Each row is a point. Examples show where two turns around zero, p and q, send a point. Where does a point land after both, in the order given? Backwards means that the second turn is done in reverse. Each puzzle has new turns, and all numbers are rounded.

Turn p:
[-44 -45  66] => [-21 -53  72]
[ 10 -18  18] => [ 14 -21  10]
[25 30 -9] => [ 23  29 -14]
[-15  28  18] => [-3 25 26]
[ 14  -6 -57] => [-10   3 -58]
[  8  10 -36] => [ -5  15 -35]
Turn q:
[ -3 -46   5] => [ 20 -34 -25]
[-12 -34  -8] => [  3 -23 -29]
[-26 -26 -21] => [-16 -18 -35]
[44 73  2] => [ 5 68 51]
[-2 33 22] => [-11   7  38]
Where do these land?
q, then p: [-6  2 -2] => [-6  0  2]
p, then q backwards: [ -8 -45 -53] => [-51 -39 -28]
p, then q: [ -8 -41  -2] => [  6 -30 -29]
p, then q: [-20  41  35] => [-4 -3 57]
p, then q: [43 42 21] => [31 45 32]

Turn p:
[-28  15  -7  14  23  25] => [-33  11 -17  23  16  12]
[-26  10  13  48  43   0] => [-14  29  -4  50  37 -13]
[ 39   9  36 -20   1   4] => [ 32   9  30 -17   6  32]
[ 14 -18  -3  -5  19   2] => [ 11 -21   3   3  18   3]
[ 16 -14  38 -66 -25 -18] => [  9 -17  61 -52 -18  11]
[-21 -16 -32  19 -45   6] => [-12 -14 -29  12 -49 -21]
[  6  14 -45  11 -15 -19] => [  7   4 -44 -18  -9 -24]
Turn q:
[-14 -35  17  42  -1  12] => [-31 -34  -2  29 -20  13]
[  5 -43  37 -10 -25 -25] => [ -7 -47  39  -7  -9 -27]
[ 48  -6 -11 -46  29 -19] => [58 -7 16 -9 45 -5]
[ -1  10 -50 -10 -14  17] => [ 16  10 -41 -31  -5  13]
[ 1 58 19 24  7  5] => [ -4  57   8  28 -17   0]
[-13   3 -40  10  20  -8] => [  0   5 -44   6  19  -3]
[-25  11  27 -10 -16  18] => [-30  15  23 -17 -12   7]
Where do these land?
p, then q backwards: [ 22 -38  37  31  41  22] => [ 45 -18  25  13  57  -4]
q, then p: [-33  16 -76  -7  -5 -24] => [-17 -20 -52 -54  26 -27]
q, then p: [-14  32  27  -6  11  16] => [-21  39   8   4   3  18]
q, then p: [-26  -4 -18   7 -17   9] => [-26 -14 -12 -14 -13  -8]
q, then p: [  6 -24  28  15  -5 -34] => [ 18  -1  26  21  -6 -36]
q, then p: [  1  -9  -1 -27  10  16] => [ -7 -13  11  -1  17  23]
p, then q: [ 43  27   2 -14 -35  -5] => [ 41  15  18 -38 -11  14]

Turn p:
[-46 -11   6   2  20  20 -42 -10] => [-54 -15  26  10 -10  -7 -30  -5]
[-13  22  19  18  -1  -1  15  18] => [  6  14  -7  35  -9 -14   6  -5]
[ -9  10 -31  24   9  12 -10 -14] => [-17 -10 -24  -8   3  -7 -20 -27]
[ 12 -14   2  17   0  15  -3  -6] => [ 11 -17  -2   4   3  11 -18  -3]
[ 24  10 -16  20 -15 -46  19 -15] => [ 43   7  -9 -26   7 -26  15 -24]
[ 10 -20  -5 -32 -26  -5  -2  14] => [  7  -3   5 -24 -17  12  17  33]
[ 21   2   4 -29  -3  -2 -18   4] => [  1  21  12 -20  -1  19  -3  18]
[-14 -10   6  13  32  11  15  21] => [-11 -11  -9  33  22 -13  -6  15]
[ 15  12  15 -33 -16  -4  26 -12] => [14 16  9 -4  2 26 39 -1]
Turn q:
[-26   2   3   5   3  14  -7   6] => [-24   9   3   2  -9  -7 -13   6]
[ -2   3   7   4 -21 -25  -5  15] => [  8 -26  -5 -14  -4 -17  -9   2]
[ 36  -1  16   5 -17 -31 -37   8] => [ 43 -31   6 -21  -1  13 -28   5]
[  2  14  -8 -10  34 -24 -21  -2] => [  9   6  17   2  38  -3 -25 -10]
[-32   3  11  13   0   2 -12 -33] => [-15  21  25 -14 -22  -9 -10 -21]
[ -4 -13   4   4   2   0  26 -22] => [ -8   3  11  -2  -6   2  31 -15]
[-18  21 -26  11 -21  32   8 -33] => [ -2  40 -16  17 -36 -15   6 -22]
[ 22  -7  16 -27 -14   1  16  34] => [  7 -19 -25 -15  14   5  18  36]
[ 18   5 -54  12   8  11   5  15] => [  7  -2 -28  52  10   6  -5 -13]
[-18 -26   7 -17  22  17   9 -13] => [-34  17   8 -10  10  20  16  -4]
[22 -1 22  0  4  4 17 24] => [  8 -16   4   3   6   5  18  34]
Where do these land?
p, then q backwards: [-13   8 -33  13 -16  24  18  -9] => [ -4 -28 -29  -4 -31  -2   9   6]
p, then q: [-13   9 -35 -15  24   9  13  -9] => [-33  18  -2  10  21 -11   5 -22]
q, then p: [-10   5 -22   8  12 -24  -7 -10] => [  0  -4  24  -8  13  -5 -12 -23]
p, then q backwards: [-14  12  -1  16 -20  -5   9   7] => [ -2   9 -13  14 -22   4  13  -7]
q, then p: [-11 -14  22 -21  31 -33  14  25] => [-24  -8  25  20  36 -15   8  30]
q, then p: [-11  -1  13  14  16  13  -8  -8] => [ -3   9  12  21 -19   1  -2  -4]
q, then p: [ -7   5   4 -46 -11  21 -43  -4] => [-41  39 -17 -23 -10  19  -9   8]
p, then q backwards: [ 76  11  13  15  -9   2  11 -13] => [ 61  12 -12 -24   1  -7 -35 -28]
p, then q: [  9 -15  20  10 -16 -23   2 -16] => [ 24  -9  11 -18  -1  18  18  10]
q, then p: [  6   4  13 -10  -6  11 -12  11] => [ -6  11 -10  -3  -8   4  -5  19]
q, then p: [-11 -23   5  16  -5   5   2  25] => [-10 -28   2   6 -19 -11   0  14]

Turn p:
[ 21 -50  -5  34 -42  38  34  29  26   2  -2] => [ 31 -34 -13  33  17  46   9  -2  60 -24   3]
[ -6   0  11   0   7 -19 -54 -19  -4  -7 -43] => [-30  -9 -13 -12 -31 -11 -34 -32 -27  -8 -19]
[ 45 -10  -1 -24  21  21 -22 -12 -26  -4  13] => [ 39  12   4 -30   9  -9 -18   6 -21 -32 -21]
[ 20 -38 -30 -26 -33 -20  76 -30  14   9  36] => [ 37 -22  33 -24  35  24  81 -14  27  19  -7]
[-44  36  -8   2 -26 -21  -1  -6 -16 -60  41] => [-23   7  23  28   6 -33  38 -14 -38 -12  62]
[  3  11  15  47 -14 -22   7   2 -16  51 -17] => [ 15  15  -7  20 -56  16  -5  -7  21  39  -6]
[ -3 -41  27 -12 -10  34  18  33  11  14  13] => [  4 -21  15  13  12  40  -1  43  24 -24 -12]
[  1  26   6 -26   8   8 -18 -36  41  -6   2] => [-32   8   3 -54   7 -16  -8  -8  11  -9  16]
[  8  23  19  -8  35   9  10   9 -20   2 -31] => [-12  42  -7   8   3 -13 -17  12  -1   2 -36]
[-16  -3  -5  11  55 -14 -17  -8   8  -5   1] => [-14   9   1  -9  21   4 -38  -7 -29  30   4]
[-27  18 -24  13 -25  21 -30  13 -31   9 -19] => [ -3  -3 -52  21 -34  -7   6  11 -22 -12  13]
[ -2  28  -4 -11  23 -36  -4  26  12  -5   6] => [-13  -3  16   6   9 -43 -13  11  -4  31   2]
Turn q:
[ 19 -38 -20  16 -12  17  27  42 -35 -44 -30] => [ 19 -65 -22 -22   5  27  34  -9 -17   4 -40]
[ -8  15  33  -7  42 -33 -40  -7  10  17  -3] => [-22  31   9 -35  15 -26 -41  -2  13 -22  17]
[-48  25  20  18   5  -4  32 -35 -23  -3 -19] => [-46  29  -4  -5 -22  17   7 -10 -53   4   4]
[  3 -26   2 -11 -28   8  -5 -34 -32  32 -23] => [-10 -34  14  22 -15  12 -33 -27 -18  23  21]
[ 21 -20 -27  -8  15  13  15 -11  17 -29  31] => [  6   0 -18  26  16  16  33 -15  38 -14  -7]
[ 20  32  16  28  27 -10 -11  24   9  36  -2] => [ 17  21  30 -20  34 -37  -6  10 -21 -15   7]
[-43  28  15  46 -18  38 -26 -33 -32   9  -8] => [-14  16  10  21 -11  42 -36  27 -65 -19   9]
[ 24  28   1 -34   3  -1  -9  15  -8  11  27] => [ 27  17  30 -17   2   6   5   3  30  11  22]
[ 34  11 -21 -10 -25 -30   0  10  32 -17  47] => [ 36   4  -8  11 -19 -24  36  15  46 -16  24]
[ 31 -14  40 -27  31  12  26  12  31 -47 -30] => [-24  -7  23 -26  -2  -9  23 -29  37 -18 -67]
[-46 -29 -19  18 -26   0  -4  18   9  30  24] => [ -9 -13 -32  28  12 -10  -8  49 -10  32  17]
[ -7 -12 -40 -29 -14  -9  -3  -1  23   7 -13] => [ 20   2 -30  16 -13 -14 -12 -13  20  31  -6]
Where do these land?
q, then p: [ 19  -9 -40  -1 -13  26 -33  -7  -9 -27   0] => [ 30  -7 -28  -9  20   5 -24 -24  19 -33   4]
q, then p: [-34  -2 -23 -23  21   0 -24  -7  -6 -31 -50] => [-10 -12 -61 -39 -12 -19   8  -9 -17 -18  -6]
p, then q: [ 23  31 -27  -5  14   6   1  16  41  10 -23] => [ 14  24 -33  -1  10 -42 -18 -10  25  12   5]
p, then q backwards: [-53 -31 -40  -3 -51  19  19 -11 -18  19  39] => [  1  -5 -27  31 -33  -1  41  13 -56 -29  50]
p, then q: [-36 -35  23  33  -4  -1   3 -20 -10 -57  11] => [-40   8  10  20  13  57   5  10 -25 -40   6]
q, then p backwards: [-19  22 -20  -6  18 -39   0  13 -13  38  52] => [-16  50 -29  16  16  21  17 -10  18   1  48]
p, then q backwards: [ 26  39  31  20  -4   2 -12  15  -9  -9 -14] => [  3  18   6 -13  -8 -13 -23 -29  45   6  -4]
p, then q: [ 21  11  12 -53 -16 -49  11   1  -6  -6   5] => [-43 -19  12 -33 -31 -37   9 -19  -5  13   0]
q, then p backwards: [ 11  -8  12   6  30 -27  41 -25   7  33 -39] => [ -5  23 -13  -7  10 -48  -8 -27   3 -49 -22]
q, then p backwards: [-16 -25  15  -3   2  17  40   3 -21   4  26] => [-49 -13  -3 -11  -5 -13  31   0  18   2   2]
p, then q: [ 24  -8  19  22  -1   9  -5  45  16  32 -19] => [ 29 -17  -8  17   3 -35 -30  24   5 -17 -28]
q, then p: [ 34  14  37  13   2  36 -40 -23  29  -6  13] => [-33   9  22  30   2 -12 -47 -28  12 -37  15]
